Each point is reached from the start by the listed moves, each made 0, 1 or 2 times, or once backwards (-1), plus a little noise. Is the number of moves made odd or even? Then give how often each move was made.

Moves:
(1): [ -2 -15 -34  57  25]
(2): [-53  -1 -44  42 -25]
Start: [17 -4 13  0 48]
Points:
[-88  10 -41  27 -27] -> odd (-1, 2)
[ 16 -18 -22  57  73] -> odd (1, 0)
[17 -4 14 -1 48] -> even (0, 0)

Moves:
(1): [29  0  8]
(2): [17 58  5]
(3): [-29  -1  44]
Start: [-10  15  25]
Points:
[18 11 83] -> odd (2, 0, 1)
[-63  14  57] -> even (-1, 0, 1)

Moves:
(1): [ 11  -3  14  10 -13  40]
(2): [-13   2 -15 -17 -17   6]
(3): [-15  33  14   5 -19 -16]
(4): [  3  -7 -25  31   2   5]
(5): [-20  12   8  -4  20  14]
(6): [-14 -40   9  10  -9   1]
Start: [ -2  -7   8   0 -25   6]
Points:
[-54 121  17  33  25 -37] -> even (-1, -1, 2, 1, 2, -1)
[-55  26  68  24 -64  26] -> odd (1, 0, 2, 0, 1, 1)
[  17 -104   84   27  -74   65] -> odd (2, -1, 0, -1, -1, 2)

Moves:
(1): [ 18  -1  12   9  15   1  -2  -4  -5  15  15 -14]
(2): [ 17   2  16   0  -3 -16 -11  12  -6  10  -8  -3]
(3): [ -5  -7   0 -32   2   1  -2  32  11 -23  32  -3]
(4): [-13  -8  16  27   2 -11  12 -16  21  12 -20  24]
(5): [-10  13   5 -24  17   1  15  19 -22  -6  24   8]
(6): [ 10  -4  -5  21   3   0  -5 -11  23  37 -34  18]
(7): [ 12  -3  -1 -11  -4   5  12 -17  -2 -11  -3   9]
(8): [ -2  11 -16  10  -3  -1  10  11  14 -12   4  -6]
(9): [  0  15  10  -5  33  20 -10 -30  10 -12  -3   1]
Start: [ 14   4 -12  12   4   9 -12   3 -15 -20   1   3]
Points:
[ 49  29   5  29  48 -10   2  13  64   7 -47  60] -> odd (0, 2, 1, 1, 1, 2, 1, 2, 1)
[   9   38    4  104   16  -48   33    6   39   67 -116  103] -> even (-1, 2, -1, 2, 2, 2, 0, 2, 0)
[  36   20  -31  121   11   19    4 -102   74   10 -108   39] -> even (0, 0, -1, 1, -1, 1, 1, 2, 1)
[ 37 -32  -4   9  52  47 -51 -33  69  21  -8  21] -> odd (1, -1, 2, 0, -1, 2, 0, -1, 1)
[  3  -1 -57 -31 -33  38 -10 -13 -29 -98  22 -23] -> even (-1, -1, 0, -1, -1, -1, 1, 0, 0)

Moves:
(1): [ 26  15   1   9  -6 -14  18 -37  11 -44  -8   1  11  11  13]
(2): [-12  31  27  -5   3  11  11  -4  10  19  -4   3  -4 -27 -18]
(3): [ -3  -6  30  -1  20   1 -10   9 -13 -32   2   7 -12  11  16]
(4): [ 16  -6 -11  -2 -21  14  15  17  37  -8  -3  19 -10 -12  -3]
(5): [  5 -27   6 -11  20 -27   8  -2   7   8 -28 -11 -18 -22  -8]
(6): [  0 -20  -3  11  24  37 -17   0 -36   8   5  18  36  16 -16]
(7): [-33  14  24  -6 -14  45  29 -15  22 -17  -7   0  -2  -6   7]
(8): [ 22   9  -2 -14  -6  -7   9  -1 -12  10   3  -8   2   3  -6]
(9): [ 25   8  16  -7  23  10  -8 -14 -18  27   6 -20  17 -21  10]
(10): [-15 -19   4  13   3  17  10 -18 -22   1  16  15  -5   5  -8]
(11): [-18  12  -1  -2  21   9  -7  28   7   1  29 -18   2   3  -9]
(12): [-22   9   6 -13  13  -6  -3  -5  -7 -19   4  19   3  13  22]
Start: [ 14 -14   0   4 -19 -15  -8 -21  -5  -5   3   0  21  34 -29]
Points:
[  44  -15  100  -14   10   39   68   15   18    4   27   24  -55  -40
 -106] -> odd (0, 2, 2, 2, 1, 0, 0, 2, 0, 2, 1, -1)
[  28 -104   28  -25  -10   97   86  -46   29   -7  -41   11   20  -18
  -40] -> odd (0, -1, 0, 2, 2, 1, 2, 1, 1, 1, 0, 0)
[   6  -38  121  -96   21  -46   61  -86   -9 -100  -68   -6  -50   17
   86] -> even (0, -1, 2, 0, 2, -1, 2, 2, 1, 0, -1, 2)

Moves:
(1): [-14   8  12   6  -2 -12 -10 -21 -12  -7   6  -4   7  -8   0]
(2): [ -4   5 -29  -8 -10  -8  -2   5 -10  -2 -15  -7  -6  -5 -17]
(3): [ 18  -4 -19   1  18   5  -9   1 -13   3  -1   3  -4  -3  -2]
(4): [ -3  16  17   0  12  19 -32   8  16  13 -19  21 -11 -15 -17]
(5): [ -4  14  24  -8  24   8 -14 -10  12  17 -13 -27  -9 -12   7]
(6): [ 13   4 -11  -1  -9  -5 -19  -2 -12 -14  -1   8  -3  19   3]
(7): [  5   3 -15  -8   2  23 -23  -4  12 -19   7 -13  16 -20   1]
(8): [ -4  -1 -17  -6  -1  -7  -4 -23   6  -7   2  14   6   2 -22]
(9): [  2 -11   3   3 -10   2  16   1   4  -4   7   5 -14  10   3]
(10): [-12  -9 -19  17  -4 -47 -17   4  21  -4 -25  10  10  17  -3]
(11): [-13 -16 -13 -16  10  -3  11   0 -14  -5 -15  10 -16   3  10]
(12): [ 15 -29  21  -4 -14   2  15 -10 -12   8   7 -13  -6  -2   4]
(13): [-14  15  -6  10 -15  31 -12  13 -10  -2  -3 -19  16  -6  -2]
(14): [ 10   0   9  -5  13 -15  -8  -6  -1  -5   5 -13  -6  11  -6]
Start: [ 14  -5  11  -2  -7   5  18  -6  -1  13   7  -7   8   9 -16]
Points:
[  75   32  -36   -2   -1   84  -34   20 -121  -15   37  -84   29   28
   15] -> odd (0, 0, 2, -1, 0, 2, 0, -1, -1, -1, 0, 0, 2, 1)
[-54 -12  56  36 -64 -35 -71 -40 -11  28 -78   3  32  41 -11] -> even (1, -1, -1, 1, 1, 2, -1, 1, -1, 2, 1, 2, 2, -1)
[ 17 -38 -26  27 -24 -86  17 -13 -76  29 -33 -19 -31  18 -28] -> odd (2, 2, 2, 0, 0, 0, -1, -1, 1, 1, 0, 1, 0, 0)
[ -21  -15   51   -6    7  -56   -1 -109   72  -24   25  -61   25   32
  -12] -> odd (1, -1, -1, -1, 2, 0, 1, 2, 2, 1, 0, 0, 0, 1)
[ -39  -11  -16  -49   17  -48   71 -107  -65  -18   11   46  -43   35
   -4] -> odd (2, 0, 0, -1, 1, 1, -1, 2, 1, -1, 2, -1, -1, -1)

Moves:
(1): [ 11  -6  16   1   1   4  -1   1  -8   6  16   9  -2   6 -10  -4  -2  -5
  -7   7  -1  -6]
(2): [ -2  10  -1   4  -4   6   4   4   8  -1   0   1   4  -1  14  -4   9  -1
   3  -5 -11   4]
(3): [ -9  -1  11   0   6 -10  10   0   9 -12  11  -6   8  -5   1  -3   8 -15
   4  -1   2  -7]
(4): [-12   0  -3  -6  -2   6   2  -4   4   2   1  13   1   1  -7  -4  -4  -6
   0   2   2   0]
(5): [  3  -3  -8  -2  23  -1  -4   0  -3  -2  -1   9   5   1   3   7   1   9
   9 -14  -6   1]
(6): [  1   2 -13  13   0   3  11   2   3   4   1   4  -4  13   8  -4  -2  -9
  -6   1  -7 -13]
(7): [  5   7   3  13   2   6  16  12 -16  -2   0   2   6  -9   1  -9  -3  -4
  -8  -3  12  -8]
(8): [  0 -10   4   5   6   6  -3   4   5  -5  -3  -2   2   5   7  -8  -9   0
  -4  -5  -2  13]
(9): [ 8  4 -3  9  4  4  5 -5 15 -6  6 -6 13 -4  4 -6  5  5 12  2  1  4]
(10): [ 12   3  -5  -4   7 -11  -5  -2   2  -6  -1   7   1 -12  -2   3  -7  -6
  -3   7   1   9]
(11): [  2  -4   7  -2  -1  -4  -4   5  -1  14  15   4  -2   3  -6  -7 -14   7
  -4  -7  11   2]
(12): [  3 -11  -1  -6   5   0  -4  -1   8   7  -6  12  -3  -5   7  -5  -2   6
   3  10   5  -4]
(13): [-10   4  -5 -17   3   7 -23   6  -3  13 -13  -1  16 -10 -10   1  22 -14
  -3  -5  -3 -14]
(14): [-1 10  5  7  0 -6 -1  4  3  2 -2 -3 13  6  6  2 -2 -3 -2  9 -1 -2]
(15): [-3  5 -5  0 11  0  2 -5  3 -8  1 -1 -5  2 10  6  4  1  0  2 12 11]
(16): [ -1  -6  -3 -12  -8  16 -12  -9   0  -5   8  -7   4  -3  22   8 -19   6
   1 -17  -1  -8]
(17): [12  5  7  3 -9  4  2  6 11 -3  1  4 -6  2  6 10 -4 -1  1 -4  8  1]
(18): [ 0 -1  3 10 -3  7 -5 -4 -2 11  1  3  1 -7  7  5 -6  1  1 -3 -2 -2]
(19): [ -4   5   1   1  -7  10  -7   7   0  -1  -5  -5 -11  -2   5  -1  -4  -5
  11  -8  -2  -9]
(20): [  2   1   2  -5  12  16  12  13   9  -2   6  -3  -2  -9  -9   5 -17   3
  -5   6   1  -7]
Start: [  6  -8  -9  -2   0  10   3  -6  -1  -4  -6  -2  -3  13   6 -14 -16   3
  -3  -7  -7   2]
Points:
[ 15  53  36 -18   5  82  15  60  26 -39  31 -63  30 -30  64  22 -56  -4
  16 -53  66 -62] -> odd (0, 0, 1, -1, 0, -1, 2, -1, 1, -1, 1, 0, 1, 2, 2, 2, 2, -1, 2, 2)
[ -30  -10    9  -52  -36   47 -121   -8   61   23  -12  -28   45  -25
   90   -9  -20   -4   51  -91   -5  -13] -> even (-1, 1, 1, 0, 0, -1, -1, 1, 1, 0, 2, 1, 2, 1, 0, 2, 1, 1, 2, -1)
[-14   6   0  18  95 -39 -37   5  24 -13  -8 -26  95 -37  22 -51  47 -19
  22 -40  36  55] -> odd (-1, 0, 2, -1, 1, -1, 1, 2, 2, 1, 2, 0, 2, 1, 2, -1, -1, 1, 0, -1)
[  0  70  18  69 -30   2  77  12  55 -64 -11 -42  38  -2  33 -26   9 -23
  37  19   2  28] -> odd (-1, 1, 1, 1, -1, -1, 1, 0, 2, 0, -1, -1, -1, 2, 0, -1, 1, 0, 1, 0)
[ -8  63 -17  67   5  45  78   0  23   6  10  12  23 -32  31 -45 -32  32
  10  30  44  44] -> odd (-1, 2, -1, 2, -1, -1, 2, -1, 2, 0, 1, 0, -1, 1, 2, -1, -1, 2, 0, 1)
[  4 -75   5 -27 -29   2 -54 -31  -3  59  -6  41 -20  36 -23 -60 -46  21
 -17  31  -4   8] -> odd (1, -1, -1, 1, -1, 0, -1, 1, 0, 0, 1, 2, 0, 0, -1, 0, -1, 0, 0, -1)
[  1  19  43  73  41 -21   4   7  -8   8  27 -25  49  23  36 -23   1  17
  12 -39  39  46] -> odd (0, 0, 1, -1, 1, -1, 1, 1, 1, -1, 2, -1, 0, 2, 2, -1, 0, 2, 0, -1)
[-39  26 -22  -3 -20  77  26   5   9  17  16  31  -1 -27  62 -42  -7 -48
  -7 -35  34 -49] -> odd (0, 2, 1, 2, -1, 1, 2, -1, 0, 0, 1, 1, 1, -1, 2, 1, 0, 1, 1, 0)
[ 50   1   0 -23  47  33 -40  18 -15  -7  17  19  -6 -38  92  18 -86  46
  29 -68  67 -16] -> even (0, 0, 0, -1, 2, -1, 2, -1, 0, 1, 2, 2, 0, 1, 2, 2, 1, 0, 2, 0)
[ -7  35 -33   0  24  10  25  26  72  -8  14  -4  -8 -26 -34   7 -34 -71
  18  -2  -6 -52] -> even (-1, -1, 2, 1, 0, 2, -1, -1, 1, 2, 1, -1, 1, 0, 0, -1, 1, 1, 2, 2)

Moves:
(1): [ -2  -9   2  -3 -11   0   3 -16  -5   2  -7  -9   0   4 -16   3   0 -13
   6  -8   4   0  -6   6   9 -17   0]
(2): [-13  -4   2   3   4  11  21  10  -2  -3   7 -14  -8   6   9 -13  12  10
   1   7  11 -21   2  -6   1   6   3]
(3): [ -5   1   1   0  -5   4   1  -2   5  -2   7   2   1  10   7  12   8  -2
   4 -10   5 -10  -1   6   2  -5   3]
(4): [ -4   8  -3   4  13  -3  -5 -18 -11 -12   7   9  10  10   4 -15  -2   2
 -11  -7   9  -3   1  -9  -7   5  -4]
(5): [  9  12  -6  -2   3   6  -3   4  -1   1   6   3 -11  -1   5   6  -3  -3
  -7   6  -4  -2 -10  -6   4   1  -3]
(6): [-14  -1  -5  -4  -9   7  -5  -4  -3   0  -6   2  -1  -5   5   1  -7  20
  -3  31  10   5   3   7 -10 -18  -4]
(7): [  5   3  -3  10 -13   0  -8  -5  -6   9  -4 -12  -4   7   6   3   0   9
   6  14   9  -1  13   1  12   2  -1]
(8): [  5   4 -10 -16   9   7   1   1  -6  10  11  12   5  15  -3  15  13   7
 -11   5  13 -13   5  10  -8 -13  -7]
(9): [  7  -5  -5  -2  18  -1   4 -13   1   0   2  -3   7   3  -4  -6   2   9
   4 -15  -2  -4  -7  10  -9  -5   5]
(10): [ -2  10   5 -12  13   8   5   9  -5  -4   3   0  -2  -1 -14  -1   4 -10
  -8   3   5  -7 -18   1   3  15  10]
(11): [ -3  -2  -4   4 -10   1  -2   1   6   7  -8  -1   7   0   5  -1   1  -1
   0  -9  -2   7  -1  -2   2  -6   9]
(12): [ -2   8   7   6  -4   4   5   6 -10  -8   3   4   8  -6   3  -3   6  18
   9   5   7   7  -3 -17  16  -5   2]
(13): [ -5   5   8  -4   3   5   4  -8  -9   4  -9 -11   0   8   1   3   4 -10
   3  -3   0  -7   0  -2  -2  -7  -5]
(14): [  2  -9   8   6  -4  -9   0  -4   0  -1   0   6  -2  -2   3 -17  15  14
  13   5 -11   2  -2  -7   0  -2   3]
(15): [ 11 -12  15  -9  -8   7  -1   8  -8   4  -9  -1  -4  -1  -9   1 -23  -7
  -7 -18  -1   3  12  11  -2 -11  17]
(16): [  3   9  -2  -7  -6 -11   5  -2   7  -7  -1   9   3   8   3  -6   2   7
  -5  -6  -6  10   6   2   1   6  -3]
(17): [  1   4  -3   5  13 -19   4  -8  -6  -5  -9  22  17  12  -8   0  -5  14
  -5  -7 -11   2 -13  -7  -8  11 -15]
(18): [ -2 -12 -12  -3 -12   0 -10  -6  -2 -11  -3  -2  21   8   1  -3   2   2
  19  -7   0   3   0   8   3 -10  -3]
(19): [  4  -6  11  -3   5  -4   6   3   5  -1   5  -8   6  -4   9   6  -9 -13
  -9  -2   3 -13  -3  -5   5   8   1]
(20): [ 18   7  -1   3 -16   1   2  -3   1   3   4   2   6 -11  -5   5  -1  -2
  -8   2  -3   2 -13   5  -4  -3 -14]
(21): [ -3  -2   4  -6  -8  -3   1   4  -9   7   1  -4 -15  -3   9  -5   1 -12
  -5 -14   4   8   5   8   5  11   9]
(22): [  9   3  -2  -7   5   4   1  -7 -13  -7  -5  -2  -5   0  -7   7   2  -4
 -14 -14   1   2  -8  -2  -2  -1   6]
(23): [  0   7 -14  -7  -8  -2  11 -11   1 -10   1  15   9   4   0   5   4  -5
  11   6  -2   2  -1  -5 -10  -2  -6]
(24): [ -3  -3   1  -2   1   5  -8  -5   3  -6   6  10   5 -13   0   0 -10  -2
   7   0 -13   2   2 -10  12  12  -1]
Start: [  6 -17 -10  -8   4   3   3 -16 -11  -1  23  -2   5   6  -7  -4  13  -8
  -1 -16   2   4 -12 -12  -9   9   3]
Points:
[ 96 -17 -26 -99  -9  39 -29  30  26   0  48  72  68 -17 -47   6  -6 -24
   2 -69 -73  26 -41  22   2  -8  38] -> even (-1, -1, -1, -1, 2, -1, -1, 2, 1, 2, 2, 0, 0, 1, 2, 2, -1, 2, 0, 1, -1, -1, 0, 2)
[ -23    6   42   -9   36   14   28  -35 -117  -67  -16  -19   26   37
  -54  -73   10   -1  -19  -56   30   14  -51  -66    4   -3    2] -> odd (1, 1, -1, 2, 0, 0, -1, -1, -1, 1, -1, 2, 2, 0, 1, 0, 1, 1, -1, 0, 0, 1, -1, -1)
[  15  -49   52   10  -12   32   24  -53  -70  -47   29  -60   26    1
   52 -117  -13   68   37   -6   32  -24   25  -65   46   -3   54] -> odd (0, 2, -1, 2, 1, 1, 2, -1, 2, 0, 0, 2, 1, 2, 2, 1, -1, 1, 2, 0, 0, 0, 0, 1)
[  5 -45  19 -47 -79  37   9  14 -12  12  18 -19  24  27   3  -9  68  79
  23   0  60   9 -19  46  48 -83  86] -> even (1, 0, 2, -1, 0, 2, 1, 1, 1, 2, 2, 2, -1, 2, 1, 2, -1, 1, 1, 0, 0, 0, -1, -1)
[105  35  -3 -39 -34  24 -18 -25 -48  23  22  79  44 -33  -3  88 -78   8
 -85  33 -23  10 -12 -61 -12 -27 -52] -> odd (-1, -1, -1, 0, 2, 1, 1, 2, -1, -1, 1, 1, 1, 0, 2, 0, 1, -1, 2, 2, -1, 1, 1, 2)
[ 62   3 -53 -32 -37  61  -9 -43 -71 -15  24 -11  13  19 -65  16  26  28
  32  14  48  17 -26 -13  47 -74  30] -> even (2, 0, -1, 0, 2, 0, 2, 1, 1, 1, 0, 2, -1, 0, 1, 0, -1, 1, -1, 0, -1, 1, 1, 0)
[ 49  37 -26  11  13  24  26 -99 -43 -48  45 -12  22  58 -13 -33  90  -7
  39 -54  25 -31 -79 -52  18  -2  52] -> odd (1, 0, 2, 2, 2, -1, 2, -1, 2, 2, 1, 1, 0, 2, 0, 0, -1, 0, 0, 0, -1, 1, 2, -1)
[-55  -9  56 -56 -16  58  54  34 -65  -4  56 -23 -18  25  21 -16  29 -26
  15 -15  62 -49  17 -43  98  60  57] -> odd (1, 2, 1, 0, 0, 0, 1, 1, -1, 2, 0, 2, 1, 0, 1, 1, 0, 0, 1, -1, 2, -1, 0, 2)
[-33 -37 -48  30   2   3  30 -51 -17  -7  12 -43  66  79  34  -3  49 121
  64  54  35 -62 -53  -5  -3 -74 -64] -> odd (1, 2, 1, -1, 2, 2, 1, 0, 2, -1, 0, 1, 1, 0, -1, 0, 2, 2, 1, 0, -1, -1, -1, -1)
